Every row gives one point. To make a cloud, some directions were put in groups of two or more. Within a group, all points are equally far from the middle, so they leave a hole (a ring in 2 directions, a hollow ball in 3). The other directions are filled evenly. Then the cloud was stretched, turned, moved and blurred a little. Count the holes, and give their numbers of directions, smallest first.

Cloud (13 x 2):
[[-19  37]
 [-65 -20]
 [-21 -39]
 [-45 -68]
 [-44  34]
 [  8   4]
 [-52  12]
 [ 20 -27]
 [ -4 -11]
 [-61 -37]
 [-40  13]
 [-50   6]
 [-29   4]]
Holes: 0

Cloud, 21 rows:
[[-13   5  57]
 [-45  23 -12]
 [ -4 -20  51]
 [ 58  -9  33]
 [-47  12   0]
 [-44  -5 -19]
 [-11  51  41]
 [ 55  20  34]
 [-47  17   0]
 [  2 -52 -48]
 [-30  13  45]
 [ 12 -14 -80]
 [ 28  57 -25]
 [ 72 -14 -17]
 [-16 -41  25]
 [-43  22  13]
 [ 71  -1 -12]
 [-44   6 -24]
 [  4 -34  47]
 [  1 -15  57]
 [ 52 -13  38]]
Holes: 1 (3)

Cloud:
[[-17 -23  -2 -36]
 [-18 -33  49 -10]
 [-16 -13 -38  26]
 [ -2 -75 -18  35]
 [-30 -44 -41  12]
 [  9  27  28  21]
 [-85 -49  28  -5]
 [ 48  13  36  39]
 [-26  -3  22  36]
 [ 19   6 -31  61]
 [ 57  -1  16  15]
 [-37   7  -8 -67]
 [ 27 -25   2 -14]
 [ 53   2 -20 -68]
 [ 13  35  34   5]
 [  3   4 -59  65]
 [ 35  37 -74  20]
 [-11  30  55 -22]
 [-67  30 -55 -25]
 [-80  21 -63  -5]
 [-58  48   0  42]
 [-73  33 -16  32]
 [  1 -34 -41 -26]
 [ 13  17  32  20]
 [ 19  31  14  49]
 [-36  45 -54 -19]
 [  1 -38 -18 -37]
 [ 20 -45   6 -13]
 [ 18  20   7   8]
 [  5  22  -8 -65]]
Holes: 0

Cloud (78 x 8):
[[  7  36 -28 -32 -16 -14   9  58]
 [ 33  66  85  16  -2 -47  26  45]
 [-28 -11  15  32   3 -49  34  -4]
 [  7  -5  11  36  50  34  58  -6]
 [ 76  31  24  -2  71 -30  21  -4]
 [ 18 -11  86  35 -24 -10   7 -23]
 [  4 -54 -33  36   6  -2  -9  52]
 [ 31  60 -16   5  -9  18  30  39]
 [ -3  38  49  -9  67 -42 -23 -11]
 [-11  16  15 -17  54  63 -11 -11]
 [ 36 -46 -16  28  33 -10  30   3]
 [ 35 -24  11  55 -32  14  43  55]
 [-41  69  -4   4 -17 -33 -28  33]
 [-17 -29 -19  19  10 -42  18 -16]
 [ 32 -33  70  26  57  -5  19  15]
 [-26  66  27  38 -23 -28 -48  11]
 [ 18 -40 -29  41 -11  28 -13 -23]
 [-34  -2  49 -16  41  23 -59  15]
 [ -4  22  95   6  21  -1 -20 -37]
 [ 12  -3   7 -36   0 -62  32   0]
 [-10 -10  39   0  19  70   7   1]
 [ -8 -10  21  84   1  19 -52 -17]
 [-10   1  10  23  48  40  50 -20]
 [ 51  49  18   7  42 -66  12 -22]
 [ 58 -41  30  49  27 -61  24  41]
 [-46 -53  20  -8  41  38 -41 -13]
 [ 12 -18 -57   6  22 -19 -16   3]
 [ 56 -16   3  26  26 -58  29 -23]
 [ 15  45  19 -31  -9 -52   7 -35]
 [ 14  55 -18  -9 -27 -23  20 -11]
 [ 23  28  10  15 -17 -77 -44 -21]
 [ 15  70  -1  10 -27  15   4  -2]
 [ 12 -24  -4 -54   0   1 -28  17]
 [ 63  37  45 -14 -48 -20  15 -15]
 [  0  15  45   1  78 -23 -36  23]
 [-28  41 -31 -33 -17 -28 -35  44]
 [ 12 -26  50  34  22 -63  19 -18]
 [ 23  29  48 -37  22 -26 -55 -47]
 [-21  48  36 -35  52 -11   3 -50]
 [-10  33  28  38  71 -49 -39  -3]
 [ 31  36 -19  -6  51 -25  14 -55]
 [  4  66  14   7  -4  35  45  -6]
 [ 29   7  -8 -23  29  17 -56  26]
 [ 18   6  32 -22 -27 -67 -36  -7]
 [ 19  19  10 -34 -39   8 -46  10]
 [  4 -58  44 -10  41 -25 -14 -33]
 [ 33  60  -2  25 -20  20 -24 -25]
 [ 51 -38  23 -17  40 -56  27  19]
 [ -8  66  -3 -22 -21 -16   1 -12]
 [ 27 -48  21 -32  15   8 -61 -28]
 [ 50  42  -9   6  68  17  39 -19]
 [  5 -62   6   4  30  29   5   7]
 [-20  25  71  -9   1  22 -35   1]
 [-21 -33  46  15  36 -40  -5 -50]
 [ 50  56  14  16 -35 -11  -4 -39]
 [ 40   4  -6  41 -57 -39 -31  29]
 [ 56  39  81  22  39 -12   9  26]
 [  6 -39 -27   7 -11  45   8 -35]
 [  7  70  29 -38  -6 -11  41   0]
 [ -2  50  48 -41  38 -36  -2  -6]
 [-35 -54   3   0 -29  17 -47  40]
 [-14  38 -18  27  22  59 -33 -23]
 [ 34 -25  53   2 -57   4  16  11]
 [ 49 -16  38 -37  26 -27 -31 -24]
 [ -6 -29  -2  15 -37  44  20 -34]
 [ 57  56  -4  32 -18  -9  -1 -24]
 [  7 -20 -34 -30   1  31 -63  -2]
 [-31 -28  13   0   8 -26  28 -26]
 [-32  13  54  23  52 -42 -23 -27]
 [ 45  69  52   1  39 -46  35 -42]
 [ 22  59 -13 -24   8  -4  57  22]
 [  1 -29  35  64 -19 -66 -52  15]
 [-20  49  42  18 -29  10  18  31]
 [-19  44  58  21 -31  -2  18  23]
 [ 43  67  44  26  48 -55  33 -13]
 [-21  38  53 -23  22  14  55  -8]
 [-47 -23  24   0 -25 -22 -17 -58]
 [-24   5  -3  48  -5  22  26  26]]
Holes: 2 (2, 4)

Cloud, 93 rows:
[[-25   6  10 -43  21  72 -43 -29 -25]
 [ 11  43 -40 -37  17  51  40  66 -39]
 [ 40  20 -40  16 -15  11  46  33 -50]
 [ 47  28 -19  -8 -35  58 -48 -57 -15]
 [ 42  18   5  42 -22  45 -81  36 -31]
 [-12 -43  25  34   0 -37  -2  31 -83]
 [  8 -77  -5 -20   3  12 -23 -24 -62]
 [ 10  -8 -20 -30  41   6 -51   4 -25]
 [-21  56 -35  18 -24  56 -31 -30 -63]
 [ 54  43 -46  -5 -28   4   8  59  11]
 [-25 -23  53   9 -25 -30  10  42 -12]
 [-28 -38  53  65 -22   7 -15  22  26]
 [-54  -1   1  64  20  63  -4  32  22]
 [ 19  24   6 -48   7  34 -25  66  11]
 [ 25  61 -62   6 -49 -11  -3  22 -36]
 [ 23 -12  17  -9   5  10  30 -40  -1]
 [  2 -30 -39  49 -14 -51 -24   9 -52]
 [  6  42 -74 -11 -47  14 -54 -38 -22]
 [-31  17  14 -48  21  15 -52 -14 -32]
 [ 40 -17 -10  -3 -19  52  -6 -51 -41]
 [  7 -29 -35  53 -38  -8 -39 -39 -43]
 [ 10  33 -24 -44  11 -17 -16  29  19]
 [-26  43  -8  17 -11 -32 -41  59 -22]
 [ 21   1 -60 -16  53   0  41  40 -29]
 [ 29 -10 -59  13  14 -26 -36  52  27]
 [-16  -8 -36  22  21  59 -39  27  39]
 [-26  -4 -53 -30  -1  13 -37  52 -55]
 [ 12  62  14  49 -13  -9  10 -28  17]
 [-27 -16  -5  45  13  56 -95  26 -27]
 [ 13 -61   7  13   2  36  28  12  47]
 [-46   7   0  30 -16 -35 -44  82  20]
 [ 26 -22 -11 -13   6 -76 -48   7  19]
 [  7 -32  38  83 -22   9 -51 -26 -14]
 [-38  24  16  23 -94 -20  -3   1  20]
 [ 12 -37 -25  44 -42  -9  26  47  14]
 [-44  13   8 -34  60  44  29   7   4]
 [-36  -5 -24 -41 -39  -2  22  -7  49]
 [ -5  53 -82   4 -27   5   7  24  25]
 [-52 -46  -4 -55 -15  -3 -41 -26 -25]
 [ 22 -45 -13  36 -55  19  -1  27  34]
 [-22  -8  31  18 -61  26  -3  48 -48]
 [-10 -30   7  -6 -10  64 -43  84 -23]
 [-36   1  43  10 -49   0  12 -35  -5]
 [-10 -63 -44  27 -49   0 -36 -43 -20]
 [-69 -21  25  59  24  34 -17  22  14]
 [ 19 -12 -16  27  24  64 -78  15 -28]
 [ 19  11  34   2   8 -55 -62  20 -31]
 [ -2  58 -19   0 -37  18 -29  56 -58]
 [-14  30   1  30   2 -26 -29 -76 -38]
 [ 30   1  16  74 -22   2 -46  10 -13]
 [ 35   4   5 -15  31  49 -36 -15 -17]
 [ 26   9  59  64  -9  14   5   4  -1]
 [-14 -12  72   7 -28  26  12  -3  36]
 [ -4   4  27   8 -60 -37   3  -6 -81]
 [ 22 -18  -5 -51 -60   7  44  33 -22]
 [-57  27 -28  15  17 -26 -26  28 -52]
 [-11  -1 -39 -19 -69   3  26  79  22]
 [  3  68  -8  29 -56 -27 -68  -6 -16]
 [ 25  14   1  42 -15 -27 -81  66 -35]
 [ 42  49 -10 -23  -8  46   0 -24  12]
 [-62 -18   8  23 -24 -36  18 -52  26]
 [  3 -20 -17 -10 -80   8   8  18 -84]
 [-11 -24  -3 -50 -25 -15  50  54  25]
 [-15   6  -8  28   2   1 -86  60 -48]
 [ 15  -5 -32 -40  32 -53   8  -3 -36]
 [ 20  30   7  32 -42 -50 -51   9 -46]
 [ 23  -2 -19  39 -12 -20  16  36 -61]
 [ 12   6  19  28  14 -67 -18  24 -10]
 [ 13  -2 -59  29  -1 -35 -32  29 -49]
 [-23 -29  27  32  -4 -29 -25 -62 -58]
 [-12 -78  -4  32 -17  53 -27   1  13]
 [-41 -22 -40 -32 -32  29  28 -34  13]
 [-57  28  -5  -2  19 -34 -52 -18 -14]
 [-42 -21  19  48 -52  14 -59  31  14]
 [ 47 -11   9 -12 -36 -17  32  23  54]
 [ 27 -13   0  52 -46  69  32 -12   0]
 [-25   7 -63 -20 -15   8 -22  41   9]
 [ 12 -46 -26 -31 -88 -30 -36  32  -9]
 [ 60  17 -28  16 -79   5 -52  -2 -16]
 [ 41  21  72   3 -31  -4  33  25  -4]
 [-58  81 -38   6 -31 -33  25   4   9]
 [-59 -34  38  30 -40 -30 -86   2  20]
 [-63 -12  48   8  -6  20 -75 -32   4]
 [ 43 -30  -4  -9 -14  -3 -49 -26  -5]
 [ -9  50  36  15  -1   9 -53  31 -38]
 [-11 -13 -37  52 -30 -40   8 -23 -43]
 [ 22  27 -45  27  26  32  47  30 -50]
 [-42   8  21 -19 -43  -1  14 -26  52]
 [ 32 -23  -6 -24 -42  -4  24  -2  10]
 [  5  17 -71 -26 -27 -28 -56  43   1]
 [-22 -51  -3 -55  -5   3  20  45 -27]
 [-24   1  28 -10  56  38 -54  -8  14]
 [-15   1 -56 -10  29  31 -22  21  -5]]
Holes: 2 (2, 2)

Cloud, 104 rows:
[[-27   4  29  22  30 -13   5   7 -42]
 [-55  17 -62 -47  59  15   9   1 -52]
 [ 12  -9 -78  -6 -25 -12  40 -38  -4]
 [ 46  11 -14 -54   6   6 -57  15 -55]
 [  7 -31  37 -85  -4  13   4 -22 -17]
 [ 23 -24 -43   9 -37  43 -12 -46 -82]
 [  7 -67  -3 -16   2  12 -33 -73   8]
 [ -7 -43  -3 -16   5  31 -33 -79 -14]
 [  6  66  -5  69 -24  33  13  12 -21]
 [ 41   0  10 -48  -1 -28 -33  25 -53]
 [-28  43 -35 -55  61  21   0 -21 -19]
 [-39 -23 -38  -3 -17  23   2 -70 -82]
 [ -9  14 -46  24  42  54 -20 -28 -54]
 [ 52 -18  24 -83   5  -7 -31  26 -24]
 [-30  28 -70 -27  19  19  39 -16 -68]
 [ 19  15  22 -39 -19 -39  -6 -24 -47]
 [ 59 -13  36 -22 -40 -33  -2  -9  10]
 [  4   3 -61 -12 -68  24 -11  -8 -34]
 [-40  30  -6  59 -18 -18  40 -31  21]
 [ 15  58 -38 -50 -17 -14  -3 -19 -40]
 [ 10  20  32 -56  57  44   8  33 -42]
 [ 10 -11  57 -75  27  27 -33  -3   6]
 [-44  28 -13  17 -38  28  20   9 -17]
 [ 10  10  36  42   2  -7  37 -41  17]
 [  9 -56  -3  -1 -42 -61  12   2 -18]
 [ 12   7 -71 -19 -58  16   8 -36 -26]
 [-45  16 -40  55  -1 -25  38  19 -17]
 [-21 -31 -11 -11 -65 -58  23   2  20]
 [-60 -29 -52  21  16 -15  54  -5   3]
 [ 50 -17 -22 -75  22   8 -34  -2 -61]
 [ 46 -43  16  29 -74  -7   8   0  34]
 [ 25 -66 -66 -16 -60  27  13 -22 -46]
 [ 63  41 -39 -28 -30  22  22 -37 -54]
 [ 27 -36  46  19 -37  43  -4  11 -11]
 [-82 -47 -24  45   6  -1  17 -73 -18]
 [-13  22  -1  33  49  11  21 -13  52]
 [-34   3 -10 -27  18 -55  13  41  21]
 [ 41  40 -27 -11  -8 -11 -21  45 -63]
 [  9 -56  40  -1  29 -14 -14 -45  42]
 [ 25 -12 -33   6  33 -27  22 -35 -37]
 [-11 -21 -16  16  15  19 -24 -80 -10]
 [ 31 -77  -2 -50  41  13 -33 -15  23]
 [-30 -44 -46 -42  31   8 -36  -6  39]
 [-25 -37 -35  45   9  50  27 -10  33]
 [ 13  37 -34  25  47  -5  19  -1  30]
 [-33 -32 -14  25  26  -5  36  40  12]
 [ 12  16 -20  36 -10 -53  27  -7 -44]
 [-23  12   0  39  37   6  15 -48  34]
 [ 10  37 -12 -33 -39 -37   3 -31 -60]
 [ 32  39 -56  16  26  41   0 -26 -10]
 [-34  22 -29   2  79 -13   6  -7  22]
 [-21  16 -38  15 -24  48   8 -60 -68]
 [ 20  27 -41  42 -23 -31  66   0  11]
 [-33  37   8 -44   2   9  12 -46 -40]
 [  9  16   3 -21 -13 -53  -9  -4 -62]
 [-27 -95  -5 -59  58  -3 -10 -17  -9]
 [ -1  32  15 -33  -2  26  57  19 -14]
 [ 46 -24  34 -68  19  29  10  56 -23]
 [-32   8 -79  -6 -29   7  -3 -51 -11]
 [-32  -8 -80  17 -24  -6 -17 -55  -2]
 [ 60 -20  51 -46  10 -11 -30  32   9]
 [ 14 -14  54 -41   9  44 -46  -6  -2]
 [-62 -20 -79 -31  42 -23  18  -3 -19]
 [ -9 -14 -61 -49   4   6 -56 -10  -8]
 [ -3  44  -2  -4  36 -24  34  44  20]
 [-23 -16 -83 -57  -3 -34  11 -29 -32]
 [ 26 -26  42 -42   0  43 -55  -3 -15]
 [-18 -87 -18   2 -11 -42   8  15   5]
 [ 10 -39 -53 -17  36 -17 -40 -17 -41]
 [ 12 -37  37   4  10  27  -3  56   3]
 [  9  29 -12 -35 -15 -16 -50  31   7]
 [-28   0 -49 -60 -15 -22 -15  37 -52]
 [ 28 -67  19  54 -50  -2  12 -14 -11]
 [-23 -15 -91  45 -36   4   7 -46 -34]
 [ -7  32 -53  15 -19  40 -23 -28 -81]
 [ 24  -1 -32 -45  -6   3  15 -54 -73]
 [ 23 -11 -13  15 -85 -43  16 -16 -37]
 [ 19  19 -20 -60  -4 -19   9  56 -22]
 [-12 -26  33 -16 -33  45 -21 -36 -25]
 [ 34 -18 -41  72 -65  -6  30   5  21]
 [  2   7  25  14  47 -30  15 -30   4]
 [-57 -66 -17  34   5  -1  17 -69 -32]
 [-27  41  22 -26  37  -5  28  27 -19]
 [-24  43   2  45  -4  -8  19  -6  46]
 [-27  68 -12 -57  59  14 -25   5 -36]
 [ 26  17 -11 -52  -6 -31 -25   9 -74]
 [ -5  56  19 -12  -9  18 -12 -40 -26]
 [ 62  51 -21 -52   8  10  -1  -9 -64]
 [ 40 -14  11 -53 -29  15 -45  19  10]
 [ 52 -33   8   2 -40 -35  22  18 -35]
 [-20   1 -16  42  27  34   9 -60  13]
 [ 11   0 -47  21 -11 -57  36  16 -13]
 [-31 -36  -6 -42 -53  28  14  -9  -7]
 [ 17  28  47  44  -7  12 -18 -24   2]
 [-34 -10 -73 -38  56  -4 -25  13  -8]
 [ 41  -6 -20 -68 -10 -13 -17   8 -76]
 [-34  32  21   5 -16  -4  43  -6  16]
 [-44 -12   4  52  55  24  -7   6  28]
 [  4 -15  26   6  31 -46   0 -13 -26]
 [ 16 -30  31 -22 -10 -48  -3  -2 -36]
 [-13  10 -34  30 -70 -45  37   1   4]
 [ 31 -41 -49  54 -59 -14  14 -39  13]
 [  8 -14   0  56 -25 -25   1 -66   9]
 [  2  66  -8  -3 -18 -36  25 -11 -40]]
Holes: 3 (2, 3, 3)
